Each wall is flat, endless, passes through zero and stands at right angles to its row. A trip goes straight from one point to another. Which walls does it cross, in order?

Walls:
(1): [-53  -2]
(2): [-20 -10]
(3): [15 37]
Trips:
[-3 -6] to [ 35 -28] -> 1, 2
[-45  16] to [ 20 -18] -> 1, 2
[ 59 -81] to [-18 -36] -> 2, 1
[16 45] to [-92  11] -> 1, 2, 3
[-51  56] to [-47  -1] -> 3
[ -2 -32] to [56  1] -> 1, 2, 3

Walls:
(1): [ -5  23 -14  76 -56  -2]
(2): [ 18 -74  -5  60  66   2]
(3): [-23 -40 -50  13  10  27]
(4): [-56 -45 -63   5 -33  90]
(5): [  64 -112   28   64  -19   18]
(6): [ 13  19 -76 -45 110  74]
Trips:
[-21  56  50  28  31  24] to [-52  30 -25 -21  13 -17] -> 1, 4, 3
[-42 -21 -92  -2  -2  12] to [-28 -38 -18 -51  40  13] -> 1
[ 32  34 -19   1  -7 -35] to [-24  22  36  48  33 -16] -> 2

Walls:
(1): [ -8  74  10  18  -4 -19 -31 -29 -32]
(2): [ 62  -3 -28  21  -5   2 -33  15  -7]
(3): [  3  50 -17   0  30 -24 -29  23   8]
(4): [-31 -38  16 -36   9  14  54 -42 -47]
Trips:
[-50  -4  22  -4  -3  55   7 -62 -22] to [-29 -16  13  20  23  56 -10 -54   3] -> none
[-36   3  55  11  47  18 -28   2  16] to [ 20  11 -29 -16  -1  18  19   7 -52] -> 4, 2, 3
[  0  33  -8 -18   9  17 -39  -9 -11] to [-12 -68   8   4  21  -6  -1   2  -5] -> 4, 1, 3, 2
[ 38  26 -18  -1  77  32  16   2 -34] to [ 20  33 -10 -74   8  -4  14 -35  13] -> 2
[  5  66 -12 -25  31   3 -17   6  -1] to [ 50  42 -28  -6  13 -40 -32  46  16] -> none
[ 19   2 -25  54 -24 -17 -40  16   3] to [18 19 29 31 42  8 18 49 11] -> 1
[-55 -20  -8  26 -29  17 -43 -24 -79] to [-61   7  12   4  13 -65 -20 -33  47] -> 3, 4

Walls:
(1): [-35  56  18 115  17   7  -6 -28  22 -12  34 -41 -56 -47]
(2): [-75  47  12 -31  40  50   4  -7  74  -2 -10 -57 -49 -32]
(3): [  4  62  74 -17   6 -40   7 -16  39  42 -66   5   1  77]
(4): [  9  24  74  28  59  12   2 -48 -30 -33  10  26 -44 -72]
(5): [-66  33  27 -41 -21  -6 -42  41  19 -58  14  34  19  26]
(6): [-13 -75  11  49  -9  69  63  27  18 -56  13  36  17 -74]
(7): [ 63   4  27  13  45   7 -19  69  76 -28  30   2 -24 -12]
Trips:
[ -60   35   17    2   90  -44    0  -47  -48 -100  -26   50  -31   -6] to [ 14  21 -14 -66 -20 -94 -39 -29  55 -12 -18  46  38  34] -> 1, 2, 4
[ 57 -13 -12 -22   8 -47  10 -42  24  34 -10 -28  56 -40] to [ -7  -7 -29 -60  20 -48  14  47  17  70  -7 -46  12  -3] -> 2, 7
[-13 -11 -67 -71 -37  73  11 -27  -1 -26  31 -54  34   2] to [ 27 -57 -32  41 -59   6 -36 -18 -10  16 -15 -15 -15  -2] -> 5, 2, 1

Walls:
(1): [ 30 -12  17  19  36 -26  14 -45  15  19 -13   7 -41 -20   4 -18   7  -2
  10 -15 -64  60  21 -24]
(2): [-32   3 -64 -14 -38 -88  22  51 -47  10  24  32  -4  12  -4  -7   2 -20
 -47  14 -29  50  50  36]
(3): [ 28 106 -13  12 -31  44 -56  15 -24   8   9  -9  18 -29  18 -45  -4  24
  -2 -15  27  -1  80   3]
(4): [  79  107   45   -6  -11   48   17   30  -20  -34    6   12   29  -65
   30 -121  -86    5  -58  -66   -8   37    0   25]
(5): [ 50 -55   1  71 -67 -15  43 -25  -1   2  -4   9 -17  42 -38 -51  18  11
  32  13 -76  -2  -4   8]
(6): [  0   7  45 -70   0 -54  86  12  28  11  -3 -52 -37 -11 -39 -38  -7 -34
 -31   7  -1  39  23 -38]
Trips:
[  7 -36 -31  42  24   4  32 -13  69  16  23 -79  31   0  18  45 -29 -52
 -44  17 -26 -39   3 -27] to [ 34 -31   4 -27  15  -1 -43 -69 -82  98   9   5  -7  27 -50  21 -70  -8
  -1  29 -17  45 -46   1] -> 6, 2
[ 26 -41 -30 -54  -6  20  16 -53 -48  43  -3 -16 -11 -71 -30  -5  14 -21
 -10   2 -51 -22 -84  15] to [-19  52 -14  32  -8  60 -23  25 -18   9  22  46 -15 100 -73 -59 -52  40
  17  23   4 -30 -24 -64] -> 4, 6, 1, 3
[-14 -12 -11 -13  11  94 -30  65 -19  -5 -21  20  43   3  -5  48 -11  -6
 -61   8  74 -50 -52  33] to [ 41  18   1 -20 -61  11 -24 -51  20  95  -8  46 -38 -63  -3 -20  -3  41
 -40 -52 -28  16   4  44] -> 1, 5, 2

Walls:
(1): [ 58  25 -66 -46  27  15 -32   8   3 -40  30 -49 -27  87 -10 -49 -15  -6
   9  55 -28  33 -23 -27  20   8  41  50  45 -29  22  34  -3 -12  34  -8
   6 -47  -2 -21   9  21  32  -4 -16 -25  30  47]
(2): [-13 -20  64  -6  55  21 -27  71  22 -85 -14 -12  12   4  58 -38 -23 -12
   2  75 -17 -33  42  -9  69   7 -61   6   3 -15  60 -37 -58 -20 -24  46
  24  78   1  10   2  -5  35 -20   8  22  68 -26]
(3): [ -48   -5    3   45  -38  -59   52  -54  -27   41    5   25   33  -55
   26   26  -32  -62   14   33   -6   47   55   53  -10  -31   -7  -12
  -35   12   50  -18    8  -22  -14    6  -16  -36  -19   81    6  -11
 -111   19  -45   65   72  -17]
(4): [-58  14 -13  41 -32  46 -13 -46  32  30  16 -25  -2 -14  23 -45   7 -99
 -43  32   9 -56 -80 -12  38   8  13 -35 -14 -12 -91  29   0 -12  -7 -16
 -99 -43  38  -3  25 -29  29  -6 -45  32 -88   6]
(5): [ -31  -51    3   11  -26   44   31    0   17  -92   32   34  -34  -49
   50   46   10   49   54   25   10  -83  -60  -27  -17  -16   40  -48
   34 -120  -25   -9  -48   35   75  -54   49  -41   21 -107   28   20
  -15   17  -10    9   -7   -4]
(6): [ 22 -51  49 -53 -48   6  18  25  22  21  -9  50 -43 102   0  -1  11  34
  22  -6 -40  57 -33  61 -33 -23   9  -8 -92   2   2 -61  29 -19 -25 -61
  11  34  -1  11 -50 -22 -25 -60  48 -42  35 -49]
(7): [-31  16 -41 -53 -36 -87   1 -40 -34  83 -14  42  37  47 -43  51  47 -33
  -4 -10 -52 -11  45  22  20  25  83  20 -63  25  44 -24   8  94 -37  34
 -24 -52  -8   3  34  16  44  64 -15 -19  38  27]
Trips:
[ -22   40    0  -71    1   55   12 -108  -23   36  -83   -8   -8   75
   36   -9   43   12   12  -18   80   28  -28   -7    6   69  -48   65
   50  -10    1    9   18  -71   71   38   32  -20  -66 -101  -55  -30
  -45   -2  -32    3  -13  -59] to [   7  -21   69   30   79   30  -91   16   -2  -51   23  -37   14   12
   -8   16    8  -45   34 -102   54  -51  -39    7   43   11  -45   -9
   25    2  -22    4  -46   -3   19   42   12   39  -18    8   -1  -39
   27    2  -32  120   61  -72] -> 6, 2, 4, 1
[-59   5  15  71 -36  69 -31  23 -23  32  25  19  78 -38   4  -1 -12  -1
 -18 -36 -15 -78  52 -52   1  82  -3 -53 -17 -32  60  30   0 -41  48 -64
  67 -14 -10  11 -10 -20  33 -16  28  16  58 -31] to [ 20  14 -62 -14 -35 -11  54 -45   4  28 -39  69  -2 -27 -78 -57 -47  16
  -8 -40  28  25  26 -45   0  33  55  69  35 -73 -25  33 -33  -9 -31  29
 -22 -48 -31 -75  -5 -76  51  65 -29   7 -53  54] -> 4, 7, 2, 3, 1
[ 30 121  14 -37 -52 -31   4  -4 -81  -9 -93 -42  54 -14  54  19  17 -42
  12 -27  43  27 -12   1  67 -17  46  -4  -7 -31  20 -61 -35 -32 -42  20
  18   2 -29   2  -5  13 -27 -55 -21 -50   3  26] to [ -51    1  -38   32    6  -37  -39  -73   -8  -57  -63  -13  -20  -13
   16   -4   -7  -83   13   33   12   61  -48   32   -9   55   32  -14
  -13  -66   42 -101   65  -70   89  -31  -15   28   38   52   34   -5
    9   38  -39   40  -54   73] -> 4, 2, 5, 7
